Every row gives one point. Examples show where two turns around zero, p and q, send a point. Write where each new point lands after one turn and then the other. Backwards means that the second turn is done in reverse. Each puzzle has new turns, and all numbers are rounded.
In the rows, zero is written as 128.

Turn p:
[140 167] -> [162 105]
[117 136] -> [139 136]
[128  80] -> [ 82 142]
[127 129] -> [129 129]
Turn q:
[157 147] -> [118  95]
[104 151] -> [161 125]
[133 103] -> [108 144]
[135  90] -> [ 99 153]
[111 149] -> [154 123]
Where do these land?
q, then p: [106 165] -> [102  94]
q, then p: [130 100] -> [153 141]
q, then p: [148 119] -> [129 150]

Turn p:
[140  91  97] -> [157 120 168]
[141 153 142] -> [120 151 108]
[128 163 124] -> [135 137  95]
[104 105 149] -> [100 105 142]
Turn q:
[126 110 137] -> [128 108 133]
[142  94 100] -> [ 86 114 141]
[ 98 175 130] -> [166 169 134]
[146 132 144] -> [132 120 105]
Where do these land?
q, then p: [140 118 127] -> [130 113 133]
q, then p backwards: [134 132 162] -> [112 145 102]
p, then q: [154 153 117] -> [118 158 107]
p, then q: [ 78  88 112] -> [119  64 143]
p, then q: [134 149 121] -> [113 145 123]

Turn p:
[167 116 120 133] -> [113 119  99 103]
[140 171 123 172] -> [114  91 103 170]
[155 112 109 105] -> [135 143 102  98]
[ 86 116 126 111] -> [139 160 159 136]
[ 92 129 151 130] -> [131 128 168 143]
[ 95 121 137 139] -> [118 137 158 145]
[160 131 130 106] -> [145 117 108 101]
Turn q:
[102 163 131 140] -> [136 125 162 157]
[129 145 146 151] -> [157 119 137 140]
[117  84 115 136] -> [124 169 105 118]
[137 149 132  70] -> [ 82  86 126 133]
[146 116 150 106] -> [121 107  98 126]
[147  90 104 146] -> [136 158 112  89]
[118 150 119 147] -> [140 132 157 134]
Where do these land?
p, then q: [160 121 157 167] -> [105 170 100 147]
q, then p: [146 145 118 132] -> [134 127 140 105]
q, then p backwards: [107 122 116  85] -> [128 108 117 172]
p, then q: [127 162 135 129] -> [148 140 115 105]
q, then p backwards: [ 99  91 114 127] -> [116 106  86 131]
